Every row gives one point. To make a cloud, some directions were put in groups of two or more. Within a group, all points are equally far from the middle, so they leave a hole (a ring in 2 directions, a hollow ball in 3). The other directions are filled evenly. Then the cloud was stretched, turned, moved and blurred a little. Count the holes, and give their numbers of directions, smallest first.

Cloud (15 x 2)
[[ 31  11]
 [ 12 -29]
 [ 44   7]
 [ 10  37]
 [ -1 -36]
 [ 29   5]
 [ 45 -14]
 [ 34 -23]
 [ 60 -26]
 [ 37 -27]
 [ -4 -18]
 [ 21  26]
 [ 15  26]
 [ 14  25]
 [ 35  28]]
Holes: 0

Cloud (19 x 3)
[[-41  -3 -32]
 [  3 -32 -23]
 [ 34  -1 -21]
 [ 45  -7  45]
 [ -9  13  47]
 [ 50 -20  50]
 [-14   9  25]
 [-39 -30 -31]
 [  1 -55 -19]
 [ 52  20  36]
 [ 25  18   4]
 [  5 -50  -9]
 [-27 -11 -10]
 [ 23 -29  23]
 [ 54 -46 -26]
 [-28   4 -12]
 [-13  35  51]
 [-46  16  58]
 [  5  -4 -34]]
Holes: 0

Cloud (30 x 4)
[[ 30 -30 -34   6]
 [-26  -3  46 -10]
 [  4 -19 -29  24]
 [-24  10  -1  32]
 [-30  20 -19  -2]
 [  8   2  43   9]
 [-48  15  25 -27]
 [  1  24   7  20]
 [ 33  -8  27  -9]
 [-28  16 -13  12]
 [-34  29   7 -20]
 [ -1  24 -52  26]
 [  3 -30  -2   7]
 [  0  -3 -31  -6]
 [-10  -4 -39  11]
 [ 22 -18 -37 -16]
 [ 12   3 -12  -4]
 [-29 -29 -13 -24]
 [ 18   4 -23  11]
 [ 25 -34 -31  37]
 [-10 -21 -21   4]
 [  8  25  35 -11]
 [ 29   8  -7  36]
 [-11  10 -60 -25]
 [-43  26   0 -13]
 [ -1  12  16  46]
 [-25  11  19  29]
 [-10 -24  41   4]
 [-21 -26 -23   5]
 [-11 -25   1  -7]]
Holes: 0

Cloud (87 x 8)
[[  3  13   0  31  -8 -29  22 -21]
 [-33  18  -3  13  22   9 -22   7]
 [ 46   2 -13 -10 -28  22  -5  11]
 [-20   0 -10  -8 -40  29  10 -15]
 [ 11   3   9  30 -37  38   5  15]
 [ 14 -45  -1  13 -16  11  28  22]
 [ 20  16  22  24 -40  17  -2 -10]
 [ 23  26  -7 -23   4   0  22  17]
 [  5   0  31  -1 -15 -28  39  10]
 [-10  26  -7  -3   0  36 -41   8]
 [-37 -12  18 -15 -24 -13  25  11]
 [  2 -28  -6  -5 -36 -17  35  24]
 [-15  12  21  -8  13 -31  22 -12]
 [ -1  -9 -19  20   2 -18  14 -21]
 [-53  -4   9  20  -1  -4  24  -3]
 [ 14 -28 -13 -20 -16   5 -14  -6]
 [-20  39  15  -1  10  -4  33 -27]
 [ 13   8   6  50   6   3 -17   1]
 [-12 -29  13 -18 -15 -18 -15  -2]
 [-32 -11  13  -8 -17 -19  40  22]
 [-26  29  35   7  -8 -12  26  -8]
 [ -6  38  -2   7  -4  19  10  29]
 [-37  31  12   2 -11 -11   0 -29]
 [  9 -14  15   6  19  26  28  30]
 [  7   6  10   1  12  30  38  29]
 [ 12 -26  21  -9  16   9  21 -16]
 [  1   9  12  -1  17  13  60   9]
 [ 33  -8  -8   7 -10  12 -19  46]
 [ -7  14   7 -20   2  32 -43   9]
 [-30   6  18   0   6   0  52 -19]
 [-26  -1 -38  13 -20  24  25   9]
 [  3 -21  14 -11  -9  -7 -48   6]
 [ 10  17  19  46 -12 -13   2  -5]
 [-10  14   7  32 -19 -23  23 -28]
 [  2 -20 -31  18   6  -5   0  -3]
 [ 17 -29 -28  23 -11  24   9  24]
 [ 31  12  -4   3  10  -3 -27  23]
 [ 22   4  14 -21 -26   4 -27  38]
 [  1 -15 -33  14   0  -1 -12 -10]
 [ 13   5 -26  -2  -6 -22  17  -3]
 [-26   6 -34  -5  -3  34  11   3]
 [-17  29 -32  14 -34  -3  20   9]
 [ 34  -6  -3 -10 -15  15 -45  25]
 [-16  28 -29  16 -27   2  35   5]
 [-33  16  -1  15 -56  -5  -3  16]
 [-18  16 -25  31 -27 -15  20  12]
 [-14  29   3   4  19  14  47 -23]
 [  2  22 -11   1 -14  26  11 -40]
 [-20  38 -12  17 -11  -2 -33 -12]
 [  5   8  -8  13 -26  30 -54  -3]
 [ -1  10 -15   8 -30  48  24  15]
 [ 25 -17   7  18   7  -2  49  -4]
 [-42  -2   2  11  15   2  41 -11]
 [-11  34   0 -31 -16  -8 -15  16]
 [-13  -7  -4  -2   3  35  47  23]
 [-19   8   9  34   1  13 -38 -21]
 [-19  32  -2  20   0  15  -4  28]
 [ -7   8  -1  -7  18 -29  33   0]
 [  6 -11 -23  20 -11 -12 -27  36]
 [ -7  15   0  37  20  34  -9  -8]
 [-28   0 -41   8 -25  20  10   8]
 [ -4   9  11   7 -34  34  24 -21]
 [-42 -17  21  11  13   8   5  -1]
 [  2 -29 -10  28   7 -10 -11  29]
 [-23  -1 -10  39   8  33  -3  15]
 [-37  14 -10 -21 -27   9  -1 -19]
 [ 15  26  11  12 -46  20 -21  -3]
 [ 16   8  20 -23 -17  -5 -41  18]
 [ 11   7  22  10   9 -32 -16  -3]
 [-35  -5 -11   4 -47   9 -16  -8]
 [ -5  25  16  33 -23 -18  14 -27]
 [ -8  19  14  23  17  30  14  19]
 [ 11 -28  23 -13 -10  28  12  23]
 [  1  37  -7   9  17  33  28 -13]
 [ -2  15 -16 -37   1   0  24   2]
 [-29  19  35   5   5  -4 -21  -6]
 [-13 -29  -3  29 -29 -26   9  23]
 [-22  13  35  -6 -11   7 -32   4]
 [  6 -21  20  -2   3  28  30  28]
 [-20  35  -6  -3   2   0 -10  27]
 [ 12   2   5 -29  16  33  -7  -7]
 [ -3 -45  20   0  -1   3  16   7]
 [-26  28  26  14  13 -15  16   5]
 [-22  31  32  -3  -7   1 -25  -9]
 [-33  -3   4  37 -21  18 -10  26]
 [ -4 -25 -31  17 -11 -14  -5  28]
 [  7 -11   4  28 -14 -21  46 -12]]
Holes: 3 (2, 3, 3)
